Each wall is flat, endless, passes through zero and stands at right angles to its row. A trip goes straight from one point to another. Which walls does it cross, in order?

Walls:
(1): [  8 -12 -28]
(2): [ 17 -27 -24]
(3): [ 14 -20  13]
(4): [-19 -29  37]
(5): [  8 -11  12]
(6): [45 24  3]
(7): [ 31   2 -36]
Trips:
[-30 -27  -2] to [-19  11 -29] -> 5, 3, 4, 7
[-46 -30 -26] to [ 5 32 12] -> 2, 1, 4, 6
[ 39  38 -40] to [-15  14  17] -> 2, 1, 7, 4, 6
[ 21 -20 -39] to [ 38 -15  -9] -> 5

Walls:
(1): [-19  13   3 -39  -3 -14   1  15  44  -7  11   2 -32   9]
(2): [ -6   3  -7   3   1 -16 -12 -12 -27 -20   3  29   9 -29]
(3): [  3 -29 -22  10 -10   0   2   6 -16   0 -10 -40  28  14]
(4): [-15  27 -17 -14  -7  26   8   9   2 -25  10 -23  10 -31]
Trips:
[-33  -2  30  -7   5   0 -15   2   2  -5  -1  13  41 -17] to [-35   6 -26 -11 -10   6  11  32 -12  31   5 -10  16   9] -> 3, 1, 2
[-40   3 -37  10  33 -10  27 -17  18  22  -5  10  11  -4] to [ 47 -26   4   6  31  -3  -8 -10 -12  14 -14  -5   3   2] -> 3, 4, 1, 2
[  1   9  -1 -24   4 -12  -7 -19  25  14   2  20  34   3] to [ -5  11  19  14 -42  14  -4  13 -10 -33   7   6 -14  41] -> 2
[-19  -8   3 -11   1  11 -19 -25  20  13  -4   7 -19  30] to [-21  -7  -2  33 -16  43  25  19 -19 -10   7  -5 -37  10] -> 4, 3, 1
[ 29  33 -26   7   9  36   4  35  16  22   8 -25 -15   2] to [  1  17  12 -34  33 -22  -3   2   3   4   1 -12  29 -15] -> 3, 2
[ 13   7 -22  -8  -1  27  11  26 -12   4   5 -17   8 -12] to [ 30  19 -60   8  -1  22  13  11  22  -7   3  -8  -4 -10] -> 1
[-34 -33   1 -19 -12  14  -5 -16 -43  -1 -37  21 -12  10] to [ 32 -39  -6 -33  -6   3 -55  12  -7 -26   9   7   3   5] -> 1
[-18 -10  14 -18  27 -11 -11  -2  14 -28 -10  -9 -30   9] to [-31   8  -1  11  27  -4   7  12 -30   6  -9 -13  19   0] -> 4, 2, 3, 1

Walls:
(1): [ 22 -24 -21 -16 -14 -11  19  44 -14   1   7  -5  -5  26  19  23 -22   3
  31  18  -7 -30   2 -11  32 -15  27   3 -24 -16  -3  18 -20 -24  20 -14
  35 -19 -12 -17   0   9  19  24  16  30  15  29]
(2): [ 11 -11  -4  -5  -9  -8  10 -13   5  11   4  26   6  -9 -14  16  -8   6
   1  -8   6  -3  21 -29  14  15 -39  17  -4  26   8   0  -8 -22   3 -14
 -23  29   4  -1   4  13 -19   0   4   7  -6  17]
(3): [ 18  20  10  36 -31 -13  -3  25  -1   3  10 -13 -22  -7  16   3  27  33
 -26  20  18 -13   2  -6  22   2  11  24   2  -5  23 -17  33 -30 -17  -1
  21 -27  -7  -6   4   4 -16   0  -6  34 -48  -6]
(4): [  2  -8  -1 -14  -7 -19   1  -1 -11   4   4  -9   1 -20  26 -13   7  12
 -15   5   9  23   2  11  -8  39 -15  14 -21   7 -43  24   0 -15   1 -14
  24   0 -27  31 -36  32 -13  12 -27  -5 -29 -12]
(5): [ -2 -11  -3 -21 -21   7  16  10  19  -7 -28   2 -22  13 -24 -14  14  -1
   7 -56  -4 -14  -1   2 -23   3  31  18  30  33 -22 -11 -30  -8  -5 -11
  48 -49  13   4  -9  12 -22 -12  15 -11  -8  -4]
(6): [-33  -2 -11   1  14 -18 -19  24  -2  15  -7   3  23 -14  18  -5   7 -15
 -14 -29 -25 -22  -6  -1  -8   4  18 -12  13  27  21   4  -5   3  21 -32
  -5   6  -6  17  14 -19 -16 -30 -18 -33   8  -8]
(7): [-10  25  -9   3   3 -13  22 -18  14  -8  -8  -1   0 -14 -10   2  31  -3
   8  20 -12 -34  -4   8  25  -6 -24   9 -30 -13 -43  10 -14   0  -8  27
 -15 -33  14  28   2   0  15  24 -25  -8  59 -11]
(8): [-10 -30 -13  -6  15  32   0  26  19 -21 -10  10  24  21  15  -3 -19  -8
  28  -5   5 -12  -5   2 -18 -34  -8  43   7  -2 -22  -6   2  11  15   1
  23  10   1  19  -4 -38  28   0 -37 -35 -10   9]
Trips:
[  4  -3 -11  23   9   3  15  15 -18 -18  -2  13   5 -25  -7  33 -10  -9
  -3 -14  10  25 -11   7 -32  -7 -14 -19   3 -24 -12   9  16  14  36  41
 -41  -4 -16  -4  21   2 -21  16  15  -9  19  11] to [-27 -18  -5   3   2   7   3  14 -12 -10  -4   7  28  13  22  16  10   1
  -2  19  20   2  -4   4   2   2   4   6 -26   5  25   2  -8  -6  -6   6
   0  -1   5   1 -22   1  -6 -18 -46 -15  25  -4] -> 8, 6, 4, 1
[ -2  23 -13  -6  17 -27  -3 -16  -6  -5  13   2   4  60 -11  -7   4   2
  17   4  -8  -5   1   2  19  17  23 -24 -14  29   6 -18   6   9 -17  25
 -19  17  19 -22  -2  -6  -2 -21  11   0  30 -11] to [ -1  15  -6  -5  14 -12  20  12 -18  18   5  22  -8   2 -21  18 -11  -2
 -25   5   3 -14  14  30   7  -7 -40   8   2  -2  39 -19  27   3 -11  -3
 -17   7  22   1  25   0  -4   8 -18 -15 -14  17] -> 2, 3, 7
[ 11 -22 -16  33 -23 -16  11  -5  12 -31  20 -15  17  27   3  29  17   7
 -13  -7  21 -30   0  19  19  10 -16  12   7  23  27  -4   8   2  18  25
 -24 -15  26  -1 -22  14  21   4  -4   9 -12  45] to [-18  20  10  -6 -11 -26 -17 -14  10   0   6 -27 -12  -4 -16  20 -19 -18
  -3 -22  -6   6 -26 -20   5 -11  15  16 -31 -12 -29 -13  18  10 -37  19
  22 -23 -31  10   1  26 -31  12  24  19 -21   5] -> 8, 5, 4, 2
[ 14   0  14 -34 -28   3   5  31 -19  -9  -3  -7 -19  57 -14  -3  -9  -8
  15 -20  24 -31   5  20  31 -16  22  34  17   2   1   3  28 -16   6  16
 -19  -3 -10  28  33 -29  -4   3 -31   8  17  18] to [ -6  31   0  38 -18  -4   5   3 -21 -22  21  -2  11 -18 -24   3  -5   7
   3 -13 -17  32 -12 -14  -6   9  11  -2  27   9  -4   5  11 -17   1   1
   1   4  -3   9 -30   5  13  14  -7  28 -14 -24] -> 7, 4, 8, 1, 5

Walls:
(1): [-18   3   8   6   0  -2 -12   7  -9  -3 -24 -12   7  10  -3  11 -15   6
  20  27  39   1 -16  21  10   5 -21  28   0 -34  33  -1  12   8   0  19
 -20  13  22  15 -27 -19   8  -1  15   0   7   0]
(2): [ 36   1  33  25 -38   8  -5   6  45   2 -20  24  26  -4 -50   8  20  16
  12 -14   6   4   7   1  12   6 -32   8  -7  -9   8 -43  16 -25  -5  11
 -39   0 -12 -12  -4 -11   1   3 -29 -20 -31  11]
(3): [ -6  10 -38  -9   4 -28 -16  -3   0   3 -17 -28 -47  19 -17   4  13  16
 -12  11  21  13   0   1   4   1  -6  25 -17   1  34 -24 -10  -1 -19   3
  -5  -4  20  10 -24 -21  14 -46  20  -3 -21  10]
(4): [-27  21 -47   4  12 -14 -13   2   2 -24 -30   1  -2  11  -9 -14   2  26
  15 -27  -1   5  19 -23  18   9  16  20  -4  -2 -12  15  28  -9  28  16
  16  20   3  -2   1  14 -26  10   4  13  -1 -24]
(5): [ 11   5  28  21  -9  17  12  -8   1  21   3 -17 -15  -9   3  -8   0 -16
 -30 -11   7   4 -10 -18   1  -8   9   9   1  -5   5  -8 -14  -1 -12  20
   0 -21 -46  -9  11 -14  11  14   2  12   4  -7]
(6): [  0  38  19   2 -28 -22   4 -12 -14  32  29  -4 -22 -21 -18  26   0 -14
  -5  24  13 -18 -28 -16 -24 -38  -2 -13  15 -19  18 -34 -18  16  -1 -37
  -3  21 -11 -15 -20  -4 -19  17   4 -25 -25 -30]
(7): [  6   3  17 -28  -1   9 -37   5   6  -5 -11  -8  -8  27 -12 -26  14 -12
  14  11  18 -21 -14 -19 -14 -15  -5  -1 -14 -15 -10  29  38  19  12   7
 -17   5 -50  -9 -23 -14   7 -16  19  -9  15   8]
Trips:
[  3 -22  20 -25  19  -6   7  18  17   1   8 -33  -4  -1  36  11  20   3
  -1   0 -23  34  10 -10  24   8  -2 -10  47  -2 -34 -29   8 -17  24   8
  -5   5 -12   1   0  11  11  25 -24  30  33 -36] to [-38   7  -6   1  41  -4  -1  14 -34  13  19  14 -18  29   7  12  60  14
  -4  -1 -11  28 -19 -26 -13  15  33   8 -15   3   8   6 -25 -25  -5  -9
 -42  34  28  36 -32  -2  19  -2  -9   7  11  -3] -> 5, 3, 1
[ 28  -7  -9  10 -31  18  14  -1   5  43  15  -9 -16  16  -8 -14  35  -6
   1   5 -31  16   4  -7  -5 -12 -14   9  20 -14  18 -10  -1  12  10  26
  -1  24 -28  -4 -13  20 -24  -4 -23  -8   1  18] to [  4  -3   1 -12   4 -10  17  19  22 -12  -2 -12 -17   5 -24   9   5 -51
  16 -56  -1  -4 -31 -14  10 -29 -14   0  13  -1  15  -9  -8 -10 -28 -13
  -7  34 -11  -9  23  29  12   3  -1  11  21 -15] -> none
[ 16  26  -6  14 -15 -49  -2  21  14 -20  -8 -31  -9   5   8   4 -43 -19
  10  -2 -13 -15  26  15 -21  24  10   3  18  -9 -21  27   8 -10  17  37
  -6  28   2 -13 -27  20 -19  23  21  -8 -24  27] to [-18 -10 -13 -16  10 -17  -1  -5 -15 -26  48  10  -2  20  16  11   0   4
  -6   2  -8  12  14 -12 -18  20  -8  -6  32   7  -6   2  -4  -3  -5  10
  -8  19  20 -50 -15   8 -24  -3   5  18   1  -9] -> 7, 1, 6
[-15  -5  -3  14  12   8 -20  -7   2  -9  21  23   0   6  24 -15   5  11
 -22 -23   0   0 -11  25 -26   9  -9 -17 -18  24  26   0   0 -10 -14 -47
  -4  -8 -16  21 -12  32 -24  27 -45 -19   9 -13] to [ -8   5 -26   5  -5   2   4  -5  28   0  -9   3  10   6   8 -14  -8  -3
   2  22 -19  -5 -25   6 -22   9 -30   2   9  16 -22 -15 -17  12   4   9
 -28 -26 -26  54  -9   3 -21 -19  10  -3   6 -20] -> 6, 7, 2, 3, 1

Walls:
(1): [  5   1 -23   5 -30  -7 -10 -26  -8  -2  23  24 -24 -13  12   0   4   1
  20 -18  37   9  -8  22   3   9   6   9  29  41  -8   7   8 -13  21  -6
 -14   2 -31  -4   4  21  16 -37   1  17  28 -12]
(2): [  4  -3  11  24   5  29   5 -14  16   8   3 -11 -36 -18   6  21   8 -23
   8 -20  24   6 -24  -8  14 -10 -36  18  -1   6  -6 -27 -16  20  27 -22
   3  18 -27  -8  15   7 -17  19   6  -6  20 -19]
(3): [ 26  13 -13  33  50  20 -14  17  19  23  -6   9  -6  15   6 -17   3  21
  15 -17 -32 -10   3 -18  31   9   1  21   1  20 -31  15 -20  43  10   6
   8 -19   3 -11  -1  23 -19   3   7   5  21  19]
(4): [ -3  -7  11 -22   3 -29  36  19 -25  37   0  13  19  21  11   8 -13  14
 -12 -12   1 -26   2  12  12 -25  17  40 -17  16  14  -2  -3  32 -17   5
 -18  -6  30   2  29  -8 -14 -38 -39   7 -16  -1]
(5): [-22 -11  17  12 -15  -9  17  -8  -1   7  -5 -11 -24  -4 -30 -14   3  33
  28   7  13 -10 -19  -1 -15  20 -11  -1 -16 -12  31  -4  -7   4   3  10
   4   9  15 -10  17  16  -5  18  23   5  -1   2]
(6): [-25 -22  -4  -7   6 -11   8 -10 -14  -2  15  13 -24 -12   7  -7  11 -20
   4  -6  -9  -3   8  19  19  -8 -31  -6  -4  -4   5  -2 -18  33  16   3
 -20  38 -27  10 -24 -19  10 -14  30  17  19   4]
(7): [-11 -11 -16   6  -1   0 -14  18 -42 -15 -29  -1 -11 -16   6 -19   3  13
  16 -16  -5   4  12 -25  21  21 -32 -13   2  -9   2  -2  37   7   4  29
   8  -5  -3  -2  -8  12  -3 -25 -25  18 -14   8]
(8): [  9   1  -3  21  10 -34 -17 -30 -27 -32   8  -9   2 -19  -4   7   8  36
   2 -23   2 -13  19  -2 -17   7  11   0  -5 -25 -12  36 -20  18 -13  15
  12  11   0   7  17  34   9  30  -3 -12  20  -7]
(9): [ 44  -5  15  34  13  -8 -11  26 -15  30  15   0 -16 -40  15   2  20  32
  -5  10 -15  -3  26 -21  -4   7  14 -15 -48 -22 -35   8  10  -5  -6  16
  18  -4   8  -6  21 -11 -27  27 -10 -14 -18 -26]
Trips:
[  2  16   7   8 -14  31 -24   2  21 -36   4   8 -30  13  15 -14   6  -1
   4 -13  -3  -7   3  -7  -1 -25  17  10  -7 -29 -11 -10  33   5  25 -33
   0 -26 -18   4  20   9  -2  -6  46   7  26  28] to [-34   8  -7  -6   3  20 -10   3 -35   8  -1  20  -6 -12 -13  17  -4  17
  12  -6   8  15  -6   3 -20   6  16  -7  44  21 -44 -21 -18   4   7 -21
  18   5  10  14  23 -24  30 -11  15  21   5   0] -> 3
[ -5  -6   9  29 -10 -18 -28  21  25  -7  18 -29   1 -17   0  18 -12 -12
   6   3 -14 -18  -1   9  -7 -11  34  11   8 -24  10 -19  -6  -2  -3  -2
  27 -12  14  22  17   5  21   1  -8   8 -20  -6] to [ 20 -15   1  10 -16 -36 -14   5  -1  51  -8  20  16  25  -1  13  30   5
   8  -6  12 -25  13 -10 -24  -8  12 -20   2 -25  25  -8  -3   1 -30  -5
  -1  24  24 -15   0  30  -8   7  34   4 -23   4] -> none
